Rows are points. Each copy is the shape, with its points in the same order, turned, moved and blurred by noise. Say if it was mirrored as well.

Shape (8 x 2):
[[  2.9 -18.3]
 [  0.7  -9.9]
 [  7.9 -16.1]
 [  4.8 -16.6]
 [  9.8   1.0]
 [ -9.1  -5.8]
 [-11.0 -14.7]
 [-66.9  22.4]]
Copy 1 (8 x 2):
[[ 16.2   5.3]
 [  8.1   1.9]
 [ 13.0  10.0]
 [ 13.9   6.6]
 [ -4.4   8.7]
 [  5.4  -9.2]
 [ 14.5  -9.6]
 [-12.7 -70.9]]
Copy 1 is: only turned
Copy 2 (8 x 2):
[[  0.9 -21.6]
 [ -1.1 -13.1]
 [  5.0 -19.4]
 [  4.1 -21.2]
 [  5.8  -1.9]
 [-10.9 -11.2]
 [-12.6 -21.1]
 [-73.1  10.0]]
Copy 2 is: only turned
Copy 3:
[[ -7.4   0.2]
 [ -3.0  -3.5]
 [ -9.8   1.2]
 [-11.4   1.5]
 [  5.8  10.2]
 [  3.0 -13.3]
 [ -1.8 -16.7]
 [ 45.5 -58.5]]
Copy 3 is: mirrored

Shape, 7 rows:
[[ 22.4  32.9  26.3  10.2]
 [  8.6 -33.1  -3.0   9.9]
 [ 20.1  -5.9 -18.0   8.5]
 [-13.5  -4.0 -15.6   6.9]
 [ 14.7 -33.3   3.3 -17.1]
 [ 13.2  26.4  11.8  16.9]
 [ 15.4 -41.2 -20.6 -38.1]]
Copy 1, 7 rows:
[[-29.8 -37.1  17.8 -18.4]
 [ -6.7  16.3 -14.4  14.1]
 [ -1.3 -16.8 -11.4  18.5]
 [ 17.9  -0.7   9.6  10.8]
 [ -1.4  10.7 -31.9  -7.7]
 [-18.4 -30.2  20.8  -4.7]
 [ 24.2   7.8 -52.2  -3.7]]
Copy 1 is: only turned
Copy 2, 7 rows:
[[ 36.4  -0.4 -41.6 -11.3]
 [ -8.3  14.1   8.9 -37.1]
 [-15.9  11.2 -19.3 -24.8]
 [-14.2 -15.5  -0.3 -13.8]
 [ -1.2  30.5  14.4 -16.4]
 [ 19.2  -8.8 -36.1 -15.8]
 [-28.8  41.3  21.4  -0.1]]
Copy 2 is: only turned
Copy 3 (7 x 4):
[[-33.1  -0.3   5.1  38.3]
 [ 16.8 -20.2 -25.9  -6.9]
 [ -2.0 -27.3   0.2  -6.5]
 [ 22.3  -4.8  10.0  -1.4]
 [ -1.1  -1.1 -29.8 -22.1]
 [-15.4  -8.8  12.3  34.0]
 [  1.9  -1.2 -23.2 -52.9]]
Copy 3 is: only turned
